Each point is reached from the start by the listed moves, each made once or not at all, plus a little noise. Say if it took an odd or an even number of moves. Then give how often each move was made.

Moves:
(1): [-0.7, -14.0, 17.4, -12.1]
(2): [-17.0, 30.3, 5.7, 23.8]
(3): [-36.5, 11.1, -5.7, 11.3]
Start: [5.4, -1.9, 12.0, -19.1]
Points:
[5.6, -15.8, 30.7, -32.0] => odd (1, 0, 0)
[-29.8, 9.1, 6.3, -8.3] => odd (0, 0, 1)
[4.3, -1.4, 11.4, -19.4] => even (0, 0, 0)

Moves:
(1): [22.8, -4.1, 12.3, -14.1, 2.7, 45.1, 20.4, -2.9]
(2): [-16.5, 1.0, -3.7, -11.8, -4.3, -3.7, -14.7, 17.3]
(3): [14.0, 10.6, 12.2, -11.2, 1.1, 2.1, -7.4, -2.1]
(4): [9.7, 6.8, -0.4, 27.5, -2.2, 5.1, 10.3, 12.2]
(5): [3.1, -4.0, -8.0, -1.8, 7.6, -8.3, 3.2, 10.3]
(6): [15.3, 0.6, -20.1, 22.3, -2.5, -0.6, -22.2, -0.8]
(7): [4.2, 15.5, -10.8, 1.2, -10.4, -5.9, -0.9, -9.5]
(8): [-12.8, 23.0, -24.3, 5.0, 6.4, -10.5, -22.7, -1.2]
Start: [0.5, 3.2, 5.7, -11.1, -4.7, 6.8, 24.3, 2.8]
Points:
[13.4, 41.9, -39.3, 18.8, 2.4, -9.4, -30.4, 39.1] => even (0, 1, 1, 1, 1, 1, 0, 1)
[0.6, 49.4, -29.8, 22.4, -11.2, -4.8, 11.8, 3.9] => odd (0, 0, 0, 1, 0, 0, 1, 1)
[30.9, 31.2, -0.2, 3.8, -7.1, -0.6, 29.7, 14.1] => even (0, 0, 1, 1, 1, 0, 1, 0)
[46.1, 16.6, 7.0, 1.6, -10.1, 53.8, 10.6, 26.7] => odd (1, 1, 1, 1, 0, 1, 0, 0)
